Each row of a before or after table is a point. One or more steps were done to the points. Then noise was added and the rows were shuffled. The steps act on how far a point lies along the listed directions, d1 being the first. Write out the steps. A step turns or swaps two directions, mirrors them in a line or flattens them onto one, adds a multiple of one to another, or multiplies one. Angles are multiples of 10 degrees, from the lower direction toward the higher: turns from -170 to 170, lines from 10 to 170 but not 90. Use the fewest steps. Two steps may share a direction if one is a turn and the other turns, adds or multiplies; they go together, in the order done. Otherwise the lowest direction goes first.
(in the rows, 100 means zero)

Directions:
(1): [153, 86, 75]
(2): [110, 158, 88]
(3): [73, 94, 47]
Before (14 x 3)
[[71, 117, 120],
[82, 114, 111],
[73, 120, 105],
[93, 113, 52],
[76, 48, 109],
[153, 126, 90],
[25, 130, 145],
[98, 129, 178],
[109, 77, 79],
[86, 147, 149],
[81, 139, 184],
[89, 150, 70],
[146, 77, 142],
[45, 152, 96]]
After (14 x 3)
[[44, 113, 74],
[108, 72, 100],
[89, 175, 133],
[147, 124, 134],
[101, 171, 131],
[83, 161, 103],
[70, 108, 51],
[82, 74, 61],
[47, 126, 125],
[76, 108, 94],
[127, 125, 68],
[78, 116, 108],
[101, 66, 145],
[85, 110, 102]]
Steps: multiply d1 by 0.7; turn d2 and d3 by 50 degrees

Directions:
(1): [85, 120, 64, 172, 113, 98]
(2): [137, 109, 106, 121, 31, 121]
(3): [141, 85, 78, 97, 135, 159]
(4): [132, 60, 51, 93, 91, 55]
(5): [145, 162, 102, 90, 121, 72]
Before (9 x 6)
[[87, 115, 112, 118, 151, 121],
[29, 108, 163, 65, 106, 83],
[25, 125, 141, 95, 168, 141],
[158, 130, 76, 80, 101, 54],
[149, 130, 97, 104, 128, 151],
[12, 139, 135, 80, 140, 59],
[142, 128, 67, 135, 81, 92],
[109, 95, 100, 84, 58, 25],
[118, 161, 116, 103, 80, 69]]
After (9 x 6)
[[111, 93, 102, 81, 56, 29],
[138, 147, 96, 99, 86, 72],
[126, 141, 79, 134, 77, 91],
[66, 94, 100, 92, 181, 143],
[134, 144, 113, 106, 124, 149],
[131, 146, 102, 81, 93, 52],
[60, 97, 83, 71, 158, 66],
[93, 107, 105, 118, 154, 121],
[77, 69, 115, 61, 124, 84]]
Steps: flatten d3 and d4 onto the line at 140 degrees

Directions:
(1): [54, 124, 146, 78, 137, 99, 92, 86, 139, 56, 47]
(2): [128, 50, 61, 102, 128, 107, 150, 41, 132, 84, 82]
(3): [104, 155, 85, 119, 130, 142, 110, 94, 128, 175, 81]
(4): [44, 98, 113, 90, 136, 109, 120, 52, 39, 116, 141]
(5): [68, 96, 82, 17, 68, 101, 128, 115, 142, 123, 126]
Before (10 x 11)
[[116, 61, 119, 115, 117, 80, 107, 62, 84, 43, 88],
[95, 88, 131, 90, 119, 89, 70, 97, 94, 43, 73],
[86, 111, 131, 115, 87, 75, 70, 110, 81, 48, 83],
[96, 94, 111, 141, 134, 100, 113, 63, 51, 102, 111],
[124, 116, 78, 94, 67, 120, 93, 122, 136, 139, 99],
[99, 120, 84, 95, 75, 111, 100, 123, 113, 142, 103],
[103, 113, 139, 134, 125, 91, 62, 116, 116, 52, 64],
[119, 109, 99, 95, 85, 100, 92, 135, 94, 117, 99],
[82, 85, 102, 117, 130, 117, 116, 55, 51, 108, 113],
[60, 107, 101, 111, 129, 88, 116, 77, 91, 118, 114]]
After (10 x 11)
[[58, 110, 127, 107, 132, 101, 111, 70, 56, 107, 118],
[124, 28, 96, 93, 106, 77, 98, 69, 71, 29, 104],
[140, 54, 88, 152, 128, 93, 105, 69, 86, 66, 101],
[125, 149, 90, 117, 84, 133, 79, 129, 142, 155, 77],
[46, 107, 121, 81, 124, 116, 110, 71, 66, 110, 113],
[126, 109, 96, 108, 90, 104, 93, 130, 91, 121, 97],
[85, 47, 143, 90, 107, 58, 96, 68, 64, 5, 101],
[61, 111, 90, 97, 123, 94, 125, 79, 108, 134, 116],
[122, 41, 86, 120, 74, 64, 106, 75, 55, 38, 120],
[109, 140, 81, 111, 85, 124, 97, 125, 124, 161, 89]]
Steps: swap d1 and d2; multiply d3 by 2; turn d4 and d5 by 30 degrees

Directions:
(1): [137, 117, 56, 154, 124, 36, 18, 88, 117, 135, 139, 99, 99, 97, 98, 121, 91, 99]
(2): [82, 141, 92, 97, 71, 48, 134, 86, 97, 64, 116, 148, 181, 95, 102, 146, 145, 108]
(3): [105, 118, 82, 105, 84, 81, 123, 137, 119, 99, 107, 99, 80, 23, 179, 64, 90, 162]
(4): [91, 98, 172, 88, 149, 76, 114, 123, 101, 167, 106, 88, 111, 96, 160, 131, 129, 54]
(5): [129, 143, 130, 141, 75, 94, 112, 122, 98, 157, 62, 102, 154, 116, 65, 23, 95, 107]
Before (12 x 18)
[[97, 81, 121, 102, 131, 109, 108, 125, 109, 121, 100, 76, 73, 96, 96, 126, 105, 89],
[101, 106, 59, 122, 119, 36, 56, 59, 106, 95, 144, 120, 119, 117, 80, 164, 121, 70],
[114, 105, 118, 135, 90, 113, 99, 153, 105, 172, 90, 70, 88, 81, 126, 34, 51, 116],
[131, 123, 92, 123, 106, 92, 89, 129, 116, 122, 90, 91, 104, 94, 75, 54, 65, 123],
[99, 109, 161, 103, 78, 106, 155, 103, 69, 103, 64, 112, 164, 132, 72, 58, 108, 63],
[147, 130, 98, 169, 112, 60, 38, 107, 89, 184, 117, 91, 118, 126, 65, 86, 89, 95],
[120, 125, 137, 150, 129, 84, 78, 116, 108, 181, 66, 90, 115, 103, 112, 45, 91, 92],
[105, 70, 71, 80, 147, 105, 81, 86, 104, 103, 111, 51, 24, 95, 112, 109, 60, 94],
[85, 69, 117, 58, 95, 177, 148, 88, 71, 51, 42, 79, 72, 129, 94, 80, 87, 108],
[123, 99, 100, 103, 100, 128, 135, 129, 111, 114, 76, 71, 48, 51, 161, 33, 82, 156],
[102, 111, 120, 78, 89, 123, 149, 88, 107, 84, 84, 100, 120, 111, 81, 113, 109, 78],
[117, 137, 105, 106, 105, 100, 96, 125, 114, 148, 86, 106, 111, 92, 110, 47, 95, 121]]
After (12 x 18)
[[113, 59, 100, 86, 123, 171, 92, 89, 82, 86, 52, 55, 32, 130, 92, 67, 60, 103],
[86, 111, 68, 106, 105, 39, 85, 58, 102, 76, 139, 131, 138, 118, 83, 170, 135, 71],
[82, 117, 141, 101, 58, 119, 167, 151, 91, 131, 74, 99, 138, 80, 128, 49, 83, 122],
[62, 88, 97, 38, 105, 114, 170, 83, 87, 50, 92, 87, 88, 92, 116, 130, 101, 100],
[109, 104, 109, 90, 88, 130, 163, 129, 105, 96, 72, 85, 70, 48, 164, 40, 93, 159],
[108, 136, 106, 102, 84, 97, 140, 127, 109, 91, 81, 113, 140, 93, 78, 66, 88, 126],
[104, 142, 114, 93, 93, 103, 120, 124, 109, 135, 81, 116, 127, 92, 110, 51, 106, 122],
[87, 89, 129, 90, 122, 111, 133, 124, 102, 106, 94, 87, 90, 94, 98, 131, 115, 90],
[141, 91, 135, 145, 116, 97, 69, 107, 83, 155, 83, 75, 102, 133, 68, 39, 69, 56],
[95, 155, 130, 116, 61, 73, 150, 103, 68, 118, 94, 138, 195, 122, 69, 108, 142, 103],
[132, 99, 99, 112, 119, 119, 85, 89, 120, 121, 97, 73, 76, 111, 76, 98, 78, 75],
[88, 139, 158, 118, 98, 92, 146, 115, 95, 141, 52, 119, 163, 100, 113, 61, 123, 97]]
Steps: swap d1 and d2

Directions:
(1): [40, 179, 140, 102, 63, 79, 75, 58, 80, 118, 105, 116, 87, 108, 111, 150, 164, 105, 101, 67, 57, 90, 68, 126, 39, 61, 106, 43, 68, 86, 84, 95]
(2): [126, 98, 90, 123, 151, 100, 102, 37, 116, 158, 114, 158, 149, 85, 93, 70, 78, 86, 67, 28, 119, 136, 119, 92, 16, 78, 109, 127, 122, 124, 131, 85]
(3): [52, 166, 102, 28, 88, 94, 151, 121, 112, 118, 123, 100, 142, 66, 122, 140, 137, 104, 84, 80, 110, 92, 116, 64, 128, 160, 126, 180, 96, 121, 137, 83]
(4): [145, 125, 46, 95, 31, 115, 112, 124, 73, 56, 63, 112, 106, 141, 84, 121, 81, 102, 48, 19, 80, 96, 160, 90, 118, 92, 114, 60, 83, 152, 111, 137]
(5): [69, 58, 145, 123, 64, 166, 103, 84, 105, 137, 136, 108, 137, 136, 29, 101, 119, 64, 101, 76, 128, 54, 109, 136, 148, 121, 44, 82, 71, 112, 139, 61]
(6): [75, 130, 145, 89, 76, 87, 83, 148, 86, 81, 74, 148, 115, 16, 38, 53, 57, 115, 108, 106, 110, 35, 151, 109, 75, 58, 87, 123, 103, 63, 96, 129]
Before (12 x 32)
[[115, 70, 43, 85, 119, 99, 109, 137, 110, 53, 87, 28, 75, 125, 150, 124, 98, 107, 107, 172, 105, 133, 78, 64, 179, 169, 141, 118, 106, 97, 64, 106],
[94, 120, 106, 74, 179, 67, 107, 72, 127, 137, 105, 104, 104, 37, 138, 66, 96, 110, 104, 116, 113, 148, 72, 73, 50, 97, 130, 149, 136, 87, 101, 101],
[79, 116, 113, 125, 90, 98, 78, 44, 116, 108, 91, 99, 100, 134, 84, 114, 115, 88, 87, 46, 108, 106, 88, 125, 72, 64, 93, 54, 87, 128, 106, 101],
[122, 21, 81, 148, 95, 151, 90, 62, 96, 135, 118, 103, 134, 159, 61, 88, 86, 79, 85, 71, 138, 106, 136, 131, 128, 106, 73, 65, 97, 132, 124, 87],
[115, 19, 97, 129, 81, 155, 91, 65, 103, 111, 119, 67, 87, 172, 92, 113, 115, 79, 102, 110, 113, 107, 85, 124, 162, 134, 63, 49, 79, 111, 103, 60],
[130, 47, 81, 176, 119, 101, 65, 72, 86, 105, 82, 123, 98, 127, 86, 95, 77, 98, 106, 90, 95, 116, 88, 122, 70, 60, 77, 40, 102, 108, 97, 113],
[102, 138, 104, 92, 146, 65, 87, 81, 124, 120, 94, 147, 96, 67, 125, 86, 104, 99, 93, 98, 98, 142, 108, 50, 29, 73, 104, 128, 135, 93, 106, 106],
[150, 35, 29, 90, 112, 110, 126, 108, 97, 79, 92, 54, 93, 174, 148, 133, 116, 86, 66, 95, 117, 155, 101, 60, 183, 157, 116, 106, 106, 151, 100, 87],
[136, 44, 52, 105, 139, 88, 151, 115, 131, 90, 143, 43, 95, 146, 140, 128, 114, 110, 107, 153, 119, 146, 47, 53, 187, 163, 124, 138, 127, 128, 93, 71],
[120, 128, 85, 100, 141, 90, 77, 83, 74, 113, 91, 117, 108, 87, 103, 75, 71, 94, 69, 45, 115, 106, 116, 107, 43, 63, 102, 101, 107, 114, 102, 117],
[117, 100, 57, 58, 118, 68, 122, 138, 105, 61, 104, 63, 75, 129, 140, 128, 105, 106, 101, 146, 103, 150, 83, 79, 156, 165, 116, 106, 94, 125, 85, 117],
[99, 101, 120, 108, 132, 92, 111, 111, 114, 109, 111, 99, 129, 41, 118, 81, 90, 120, 111, 144, 122, 107, 122, 78, 111, 112, 106, 165, 116, 88, 118, 91]]
After (12 x 32)
[[119, 38, 64, 107, 85, 142, 117, 81, 95, 106, 114, 65, 111, 199, 109, 151, 146, 64, 63, 65, 119, 127, 91, 91, 181, 157, 89, 81, 80, 155, 116, 64],
[105, 127, 101, 103, 117, 101, 72, 82, 71, 121, 96, 111, 109, 100, 90, 89, 91, 86, 74, 41, 117, 88, 114, 118, 61, 67, 91, 88, 98, 114, 103, 110],
[39, 125, 159, 90, 128, 107, 95, 49, 123, 177, 133, 110, 124, 72, 86, 93, 140, 86, 110, 93, 114, 102, 64, 111, 68, 98, 82, 105, 96, 84, 122, 66],
[68, 97, 113, 77, 84, 109, 115, 99, 104, 105, 135, 83, 106, 161, 89, 147, 148, 81, 98, 101, 111, 117, 80, 117, 152, 156, 72, 70, 57, 136, 107, 83],
[92, 49, 99, 122, 102, 123, 149, 80, 131, 128, 173, 60, 126, 170, 100, 146, 152, 85, 103, 114, 126, 113, 39, 89, 188, 161, 90, 107, 93, 132, 117, 39],
[136, 46, 73, 172, 127, 90, 65, 83, 88, 94, 77, 114, 85, 122, 96, 95, 65, 102, 111, 101, 97, 122, 94, 117, 70, 64, 90, 48, 107, 106, 86, 122],
[120, 117, 71, 107, 126, 62, 88, 75, 118, 74, 64, 85, 75, 109, 124, 100, 79, 111, 92, 86, 109, 139, 91, 92, 71, 65, 127, 80, 115, 125, 89, 133],
[63, 140, 140, 102, 107, 98, 78, 70, 115, 135, 115, 147, 104, 94, 93, 106, 141, 83, 102, 88, 96, 107, 101, 78, 48, 70, 71, 93, 110, 90, 116, 84],
[171, 15, 31, 124, 129, 112, 94, 96, 100, 97, 84, 82, 112, 129, 107, 73, 53, 104, 89, 106, 135, 138, 142, 94, 128, 111, 111, 99, 131, 127, 105, 121],
[168, 18, 48, 110, 125, 116, 102, 96, 109, 77, 88, 62, 70, 139, 140, 90, 69, 101, 100, 140, 107, 150, 93, 84, 147, 137, 106, 91, 115, 110, 83, 92],
[51, 71, 113, 112, 75, 152, 97, 84, 104, 107, 130, 58, 114, 167, 90, 149, 148, 72, 103, 113, 108, 91, 69, 111, 178, 163, 91, 72, 64, 103, 97, 64],
[66, 100, 153, 120, 101, 117, 102, 94, 111, 127, 131, 103, 141, 61, 87, 94, 117, 107, 112, 125, 123, 80, 114, 105, 116, 109, 79, 140, 94, 88, 131, 74]]
Steps: mirror d1 and d5 in the line at 150 degrees; multiply d2 by 0.7

Directions:
(1): [76, 59, 67, 126, 80, 88, 48, 75, 77, 127, 48, 106, 91, 98, 128, 47, 152, 21, 48, 142, 94, 77, 103, 93, 125, 80, 74, 85, 100, 36, 119, 59, 116, 169, 125, 80, 108, 126, 133, 115, 103, 108, 47, 52, 135, 95, 100, 101, 100, 160, 44, 51, 72, 70, 128, 59, 151, 138, 68, 96, 89, 76, 101, 27]
(2): [102, 132, 91, 79, 102, 41, 125, 75, 71, 145, 59, 105, 73, 35, 88, 165, 73, 52, 51, 102, 101, 170, 96, 144, 107, 101, 55, 88, 157, 153, 83, 156, 123, 135, 50, 97, 101, 122, 118, 54, 89, 119, 90, 122, 131, 100, 134, 85, 67, 77, 51, 71, 10, 83, 86, 118, 88, 104, 83, 106, 68, 154, 79, 157]
(3): [97, 73, 128, 54, 117, 105, 51, 126, 123, 131, 82, 123, 115, 125, 125, 121, 127, 178, 61, 144, 85, 143, 106, 144, 94, 98, 60, 156, 126, 131, 107, 119, 84, 88, 112, 123, 29, 93, 87, 111, 172, 130, 100, 145, 125, 115, 26, 107, 29, 96, 104, 77, 121, 82, 128, 31, 101, 55, 44, 161, 92, 69, 132, 79]
Before (11 x 64)
[[100, 98, 108, 96, 102, 108, 109, 114, 108, 97, 119, 107, 111, 110, 104, 103, 101, 142, 109, 96, 99, 95, 102, 107, 92, 110, 107, 111, 93, 102, 103, 103, 90, 84, 104, 109, 87, 87, 88, 112, 119, 101, 113, 111, 89, 102, 83, 103, 92, 99, 122, 110, 126, 109, 103, 90, 92, 89, 104, 104, 108, 87, 112, 89],
[107, 104, 117, 81, 114, 97, 97, 119, 107, 104, 109, 105, 113, 100, 106, 109, 98, 128, 93, 101, 100, 115, 106, 110, 92, 106, 96, 114, 106, 115, 100, 111, 95, 88, 94, 113, 76, 91, 90, 104, 109, 114, 103, 117, 98, 106, 80, 98, 80, 88, 112, 101, 108, 111, 107, 87, 95, 78, 90, 110, 95, 96, 103, 109],
[102, 111, 105, 97, 103, 93, 106, 95, 96, 110, 91, 107, 94, 81, 96, 105, 101, 96, 103, 96, 99, 115, 108, 101, 102, 100, 92, 99, 111, 111, 103, 107, 106, 104, 97, 100, 94, 110, 104, 98, 101, 98, 98, 105, 101, 94, 98, 95, 89, 110, 96, 99, 100, 98, 101, 102, 94, 98, 100, 107, 104, 107, 98, 112],
[95, 108, 79, 112, 93, 76, 99, 83, 87, 107, 86, 101, 88, 79, 102, 109, 105, 64, 97, 93, 101, 103, 100, 96, 113, 97, 93, 76, 111, 94, 101, 103, 106, 118, 89, 95, 115, 111, 118, 91, 84, 98, 87, 87, 99, 88, 124, 97, 111, 108, 77, 86, 70, 95, 100, 103, 104, 105, 107, 87, 94, 125, 91, 100],
[93, 105, 82, 104, 95, 94, 108, 88, 91, 100, 91, 103, 92, 90, 102, 93, 104, 59, 98, 93, 105, 96, 97, 89, 110, 97, 104, 87, 98, 88, 104, 102, 108, 122, 87, 91, 122, 109, 105, 98, 92, 98, 92, 82, 105, 96, 114, 98, 114, 106, 89, 89, 86, 103, 98, 105, 118, 118, 112, 86, 94, 108, 85, 91],
[94, 96, 95, 103, 97, 100, 91, 88, 106, 104, 86, 100, 97, 96, 118, 91, 117, 84, 83, 102, 107, 98, 95, 105, 113, 101, 98, 94, 105, 97, 96, 96, 98, 115, 106, 97, 94, 107, 105, 102, 99, 100, 88, 93, 107, 96, 97, 101, 99, 104, 81, 91, 94, 92, 104, 87, 118, 105, 103, 103, 93, 105, 101, 92],
[97, 96, 81, 111, 95, 88, 106, 88, 91, 103, 96, 100, 97, 93, 101, 90, 111, 69, 97, 94, 100, 91, 101, 93, 106, 96, 107, 84, 98, 87, 95, 95, 103, 112, 98, 100, 116, 101, 107, 102, 95, 94, 88, 85, 102, 96, 114, 102, 108, 105, 92, 99, 92, 104, 99, 103, 110, 118, 102, 89, 97, 101, 95, 91],
[104, 100, 99, 106, 96, 101, 103, 94, 94, 94, 105, 99, 99, 105, 106, 91, 104, 92, 113, 92, 99, 81, 99, 100, 99, 109, 106, 97, 88, 96, 94, 96, 100, 106, 104, 98, 112, 100, 98, 114, 98, 93, 97, 90, 100, 99, 107, 90, 109, 105, 95, 103, 105, 105, 100, 103, 96, 116, 110, 99, 109, 101, 95, 97],
[103, 117, 117, 71, 109, 78, 110, 104, 104, 127, 89, 102, 95, 82, 96, 149, 83, 122, 85, 108, 97, 155, 102, 128, 99, 103, 76, 115, 118, 150, 88, 144, 100, 101, 77, 106, 77, 100, 96, 74, 117, 112, 102, 143, 118, 110, 86, 94, 59, 77, 94, 95, 75, 96, 93, 101, 89, 70, 86, 122, 81, 120, 94, 132],
[99, 96, 113, 84, 109, 93, 102, 105, 105, 96, 107, 103, 101, 105, 100, 119, 98, 139, 105, 101, 99, 111, 105, 113, 85, 105, 92, 121, 106, 124, 99, 118, 93, 81, 93, 108, 76, 87, 83, 97, 113, 104, 122, 119, 98, 107, 87, 103, 74, 84, 118, 105, 120, 98, 109, 96, 88, 78, 94, 125, 105, 93, 112, 109],
[100, 96, 102, 112, 111, 116, 107, 115, 107, 77, 108, 94, 107, 118, 93, 90, 97, 114, 126, 85, 94, 77, 98, 81, 90, 112, 121, 98, 74, 97, 96, 89, 101, 87, 105, 106, 108, 93, 102, 120, 93, 96, 112, 97, 82, 103, 94, 103, 118, 96, 120, 117, 127, 108, 98, 99, 104, 96, 121, 105, 116, 92, 106, 103]]
After (11 x 64)
[[105, 88, 125, 75, 116, 111, 77, 131, 118, 103, 112, 110, 124, 120, 115, 99, 113, 157, 93, 112, 96, 110, 110, 110, 89, 105, 97, 129, 100, 109, 105, 101, 87, 78, 108, 119, 59, 85, 83, 118, 128, 118, 105, 122, 98, 108, 54, 103, 70, 94, 122, 101, 133, 110, 118, 66, 98, 66, 80, 123, 101, 77, 116, 90],
[100, 139, 75, 105, 94, 40, 131, 66, 68, 124, 72, 98, 70, 36, 87, 153, 75, 28, 81, 81, 107, 139, 95, 115, 115, 100, 77, 59, 140, 128, 87, 139, 120, 134, 53, 91, 128, 122, 128, 59, 63, 104, 89, 97, 110, 83, 160, 86, 105, 87, 54, 79, 13, 92, 81, 131, 91, 112, 112, 79, 77, 167, 71, 149],
[99, 110, 74, 114, 92, 71, 124, 77, 80, 109, 89, 97, 87, 71, 93, 106, 98, 45, 93, 87, 103, 103, 98, 98, 108, 97, 102, 71, 110, 98, 89, 109, 111, 121, 81, 95, 129, 107, 111, 86, 80, 94, 89, 86, 104, 94, 136, 97, 111, 96, 81, 98, 65, 103, 89, 121, 103, 126, 109, 81, 91, 121, 84, 113],
[104, 118, 104, 91, 106, 84, 113, 92, 92, 116, 87, 107, 91, 71, 94, 120, 93, 95, 96, 95, 99, 129, 107, 111, 101, 101, 84, 100, 120, 124, 99, 118, 107, 103, 87, 102, 91, 111, 105, 91, 102, 102, 97, 112, 104, 94, 101, 92, 81, 102, 90, 97, 86, 96, 98, 106, 90, 95, 98, 110, 97, 116, 94, 125],
[96, 126, 75, 104, 92, 71, 132, 75, 76, 109, 82, 100, 79, 59, 90, 117, 82, 28, 92, 82, 109, 118, 93, 98, 113, 100, 96, 72, 114, 106, 96, 123, 120, 134, 62, 86, 137, 117, 113, 76, 72, 98, 91, 83, 110, 92, 144, 91, 116, 95, 72, 84, 47, 103, 84, 128, 110, 128, 120, 75, 84, 137, 70, 123],
[105, 127, 128, 45, 119, 62, 112, 108, 107, 147, 79, 109, 92, 68, 96, 186, 72, 146, 67, 115, 95, 196, 104, 157, 95, 106, 55, 131, 145, 189, 81, 175, 99, 95, 59, 116, 54, 100, 92, 61, 135, 126, 107, 172, 129, 117, 75, 92, 27, 58, 90, 88, 57, 90, 92, 93, 76, 50, 69, 143, 71, 131, 97, 157],
[97, 71, 99, 133, 105, 151, 88, 125, 120, 50, 129, 89, 123, 158, 102, 35, 122, 126, 154, 85, 92, 24, 101, 47, 91, 108, 150, 97, 35, 49, 109, 44, 90, 77, 139, 103, 115, 84, 96, 150, 94, 82, 110, 72, 65, 101, 79, 112, 146, 121, 144, 131, 180, 116, 110, 89, 120, 105, 134, 94, 137, 56, 117, 56],
[95, 76, 122, 81, 111, 115, 78, 120, 122, 89, 116, 107, 115, 136, 111, 99, 117, 172, 110, 113, 95, 94, 108, 107, 81, 104, 97, 140, 93, 110, 110, 101, 81, 68, 115, 114, 57, 79, 74, 118, 137, 106, 124, 121, 95, 111, 54, 111, 69, 94, 135, 109, 158, 99, 122, 70, 95, 65, 84, 138, 114, 64, 129, 80],
[95, 107, 94, 93, 98, 80, 99, 81, 98, 119, 73, 101, 88, 74, 114, 115, 105, 72, 67, 103, 107, 123, 93, 122, 115, 101, 83, 91, 125, 120, 89, 118, 105, 123, 87, 98, 91, 113, 111, 87, 98, 107, 88, 103, 116, 94, 108, 96, 87, 95, 66, 82, 65, 88, 99, 93, 112, 103, 98, 105, 82, 125, 95, 115],
[102, 99, 95, 114, 92, 105, 105, 93, 94, 88, 109, 96, 98, 107, 105, 81, 106, 84, 120, 88, 100, 70, 98, 93, 100, 108, 113, 89, 82, 86, 96, 87, 101, 108, 107, 95, 119, 101, 99, 117, 90, 88, 96, 82, 94, 97, 112, 90, 120, 111, 97, 107, 108, 107, 99, 109, 97, 123, 117, 91, 113, 99, 93, 93],
[96, 71, 113, 104, 101, 141, 81, 129, 125, 78, 133, 109, 127, 150, 118, 64, 127, 172, 125, 106, 95, 60, 105, 89, 90, 107, 125, 123, 66, 71, 115, 70, 77, 70, 138, 112, 78, 76, 80, 142, 136, 95, 112, 99, 79, 103, 53, 113, 99, 117, 142, 117, 176, 112, 118, 64, 106, 84, 102, 109, 123, 50, 129, 45]]
Steps: turn d1 and d2 by 30 degrees; multiply d2 by 3; multiply d3 by 2
